Rows are points. The window is the flat piece filled in between its corners: a triangle in 3 columns, a solid with four corners in 4, and so on. A path goes straight from each point to the next, and from the last back to the first. After which points does the path pass through the window?

Window (4 x 4):
[[ 12 -17  10  24]
 [-51 -38   6 -40]
 [ 60  30  -3 -41]
 [ 62  -9  29  -2]]
Path:
(1): [ 26  15  24 -24]
(2): [ 46  -9 -22 -28]
(3): [  5 -35 -18  10]
(4): [21 10 52 24]
(5): [54  6 35 -7]
(6): [ 52 -34  13  -2]
(7): [ 54  13 -22 -30]
(8): [ 51  27  17 -35]
(9): [-40   5  38 -34]
(10): [ 20 -43 -24 -51]
(11): [ 25 -40 -33 -10]
(12): [ 11  27  50 -41]
(13): [-35 -24  30 -19]
(14): [-14 -53 -20  -8]
(15): [ 36 -16  -5 -39]
(16): [ 17   3  22 -31]
Through the window after points: 1, 3, 5, 7, 11

Window, 8 rows:
[[-21 -28  11   0  60  15 -33  49]
 [  0  21  17 -42  15 -54 -18 -27]
 [ 20  15  14   9 -11  26 -26   8]
 [  6 -79  57 -39   5 -11 -15  61]
 [ 38 -78  -5 -30  -4  29 -21   2]
 [-75  40   8 -20 -19 -54 -29 -36]
 [  8  15 -19  33 -22 -48   1 -45]
 [ 16 -60  15 -36  16  45  31  54]]
Path:
(1): [ 44  15 -10 -14  12 -37 -34  68]
(2): [-39 -12  41 -19  -2   2  -1 -35]
(3): [ -5 -43  52  -8   5   5  -1  -5]
(4): [-18  -7 -11 -31   0  -5 -10  16]
(5): [ -1   5 -44  17 -48 -31  -6  46]
(6): [ 16 -49  51 -39  23  -4 -12 -46]
(7): [  3 -15  67 -34  15  11   5 -42]
(8): [  9 -21 -13 -13 -18 -14 -23   5]
(9): [ -1  21 -17  11 -22 -49 -67  43]
(10): [-11   0  25 -14   3 -15 -15 -27]
(11): [ -1 -57  50 -14  56  42  11  -5]
(12): [  0  28 -20 -14 -27 -44 -10  36]
Through the window after points: 3

Window, 11 rows:
[[  3 -30  52 -35 -26  25 -10  29  17 -16  37]
 [ 23  -8 -32  -6 -18 -44 -39  32  34  -7  -2]
 [ 32   1 -27 -30  17 -75  27  13  60  33 -17]
 [-39  -2  29  27 -37  36  18  63  24  30 -47]
 [ 50 -26 -27  51   4  39  19  -3  23  15   5]
 [ 45   9  21   2  38  95 -17 -28 -24  21 -46]
 [-12  16   4  15  28   7   5  32  48  -5   7]
 [ -2 -50  68  54  17  13 -67   4 -55  10 -22]
 [  4 -22 -20  31 -55 -18   3 -50 -41 -14  29]
 [-37  -4  35  -2 -77  67  33 -15  91  -8 -38]
 [ 25 -18 -42 -10 -19 -23  64  10  42 -43 -29]]
Path:
(1): [-26 -29 -16  -7   9   4   9  20  26  -5  -9]
(2): [ 44  19  19  -8 -46   3  19   3  31   0  19]
(3): [ 26  10  14  25 -14  30   8  25  27  15  -2]
(4): [-19 -58 -10 -15  27 -22   6   0  45  -3 -38]
(5): [  8 -32 -53   0 -12  31  16 -16  11 -13  -4]
(6): [ 20   2  24  18 -22 -36  37  25  34 -20 -24]
(7): [ 73  27   6  42 -20  19  29  38  30   3   0]
(8): [-45 -26 -10   4   6  25   4 -16  32   5 -37]
(9): [ 13 -30  -8  19  21  24 -21   2 -10  10 -14]
(10): [ 22  39  39  20 -48 -26  28  16  16  -6   8]
(11): [ 12  19  57  46 -27  24   9   8  44 -16  -8]
(12): [-13 -22  -6  -7  -4  15  13   3  26  13 -17]
Through the window after points: 5

Window, 14 rows:
[[-12  26  87 -23 -12  37  10  15  39 -72  -6 -32   1  38]
 [-19 -31  12 -10 -44  -8  14 -18  14  15 -65 -32  33  18]
 [ 19 -25 -12  14  26 -19  17  14  24  11  83 -15 -41  12]
 [-27 -25  36  14 -73  81  13  43   0   2  24  36   0 -17]
 [-57 -55   7  52  32 -45 -57  36 -17 -13  27 -16  38  -3]
 [ 45   8 -18 -29  28  10 -40  60  19 -17 -10  45  20 -18]
 [ -3   7 -22  42 -37  25  27  83  -8 -18  37  32  -4  38]
 [-12 -12  52 -13   8 -34  -3 -29  -4 -81  -5  48 -36 -29]
 [-34 -15 -48   8  16 -39  -1  46  23 -15  12 -20 -75 -37]
 [-21  21  13 -60 -33 -21 -47  -4   0   0  29   5 -14 -41]
 [-14  13  22 -57  23   1   4 -11 -44 -35   1  -6  -7 -61]
 [ 32  76 -16  22  78  -6  -3 -10  24   5  75 -18 -75 -21]
 [  3 -20  -5 -21  32 -13 -30  56  -8  12 -55  21 -15  41]
 [  5   5  26 -23 -13  52 -30 -34   0 -47  -8 -53   6  34]]
Path:
(1): [ 23   2  27  -1 -12 -27  -4   9  17 -35  -3 -10 -31  -8]
(2): [-73 -32 -20   8  26  36  -4  23   8   6  74  42  -5  18]
(3): [-45  17   7  -5   9  12 -14   1  26 -18  18  20 -33  -6]
(4): [ 18 -17  20   5  -3  -5   3  20 -24 -15  24 -25  -7  -6]
(5): [ 24  -7  51  47 -26 -19 -26  54 -11 -16  -6  -8 -23  10]
(6): [-59 -30 -44 -10  37  -4 -11  10   8  -8  44   5  33  -3]
(7): [-51  12 -33 -27 -30  22 -33  -7   7 -37  27  54  20  18]
(8): [ 48 -13  24  -7  41 -25 -10  53  -6  24 -18 -29 -43 -38]
(9): [ 46  22  10 -20 -25   4 -17  69 -30 -25   8  15 -13 -22]
(10): [-52 -19   1  -3  54   3 -16 -32  53 -18  33  -1 -16   8]
(11): [-23   9  -7   1  60   4 -15 -12  34  -1  26   2 -40  -7]
(12): [ 75  32  14   7 -32 -27  13  59 -35 -15  48 -22 -24   8]
(13): [ 26 -11  55  15 -11 -22 -35  36  -3 -12  24   1 -21 -34]
(14): [-35  23 -31 -28  28  34  21 -23  12 -32   0   9   3  48]
(15): [-68 -36 -51   7   6  -6   3   7  39 -44  43  45 -30  23]
(16): [ 49  18  75   5 -19  16 -19  47 -22  12 -32 -40   8 -11]
Through the window after points: 5, 11

Window, 14 rows:
[[-12  51  22 -49  52  -6 -32  -9  -9  19 -23  43   8 -42]
 [ -6 -41 -46 -30  34  29   6  82  14 -36 -28   0  25  11]
 [ 17 -62 -52  43   8   3 -50  -4  15  -1  37   8  13  73]
 [ -1 -22 -33 -75  -3   7   7  48 -29 -62 -26  39  -5  -8]
 [-58 -21  36  10 -28 -43 -27  10  10 -13  21 -45  26 -35]
 [-45 -47 -29  26  -2  15  -7 -25  -4  17 -40 -34 -28  16]
 [ -3 -54 -33  27  65  12  13  15   7 -36  31  45  20  38]
 [ 22  22  85 -13 -18  -9 -65   5  36 -51 -22  60   2  10]
 [ -1   1  26  53 -45  28   0  64   9  15  63 -35 -31 -61]
 [-13   4   4  30  -8  11 -41  49 -41 -39  -1   4  12  -7]
 [ 25  45 -17  -5 -14 -18 -12   4  12 -61 -28  41  11  -7]
 [ 31   0  17 -27  30  11 -20 -44  -6 -26 -27   3  20  13]
 [-10  74  15 -45   0  43 -10 -23 -14  -6 -27  53  24  12]
 [ 24 -78  10  -1 -15 -34  20 -19  11  28 -55  19  38  -5]]
Path:
(1): [  8   3   4 -29   5 -12  -6   8  -6  17  11 -11   2  40]
(2): [  9  40  21 -19  35 -31   2  38 -17 -12 -19   4  -4  18]
(3): [-20 -57 -26 -10   1  37 -32 -20  15  -2 -16  38  29 -31]
(4): [ -1 -54 -18  39  -8  14 -55   6  14 -26   3  22  40 -29]
(5): [ -3   7  20 -29  17 -24  -1  17   0 -11  -7  -4 -10  30]
(6): [-15 -21  38   3   1 -20   4   5 -27   5   6  -9 -12  35]
(7): [ 38 -32 -81 -26   9  33 -16  15  66 -42 -50  50  55 -53]
(8): [-12 -12   0  10  20   9 -49 -18  14 -67 -51  66  36 -36]
Through the window after points: 2
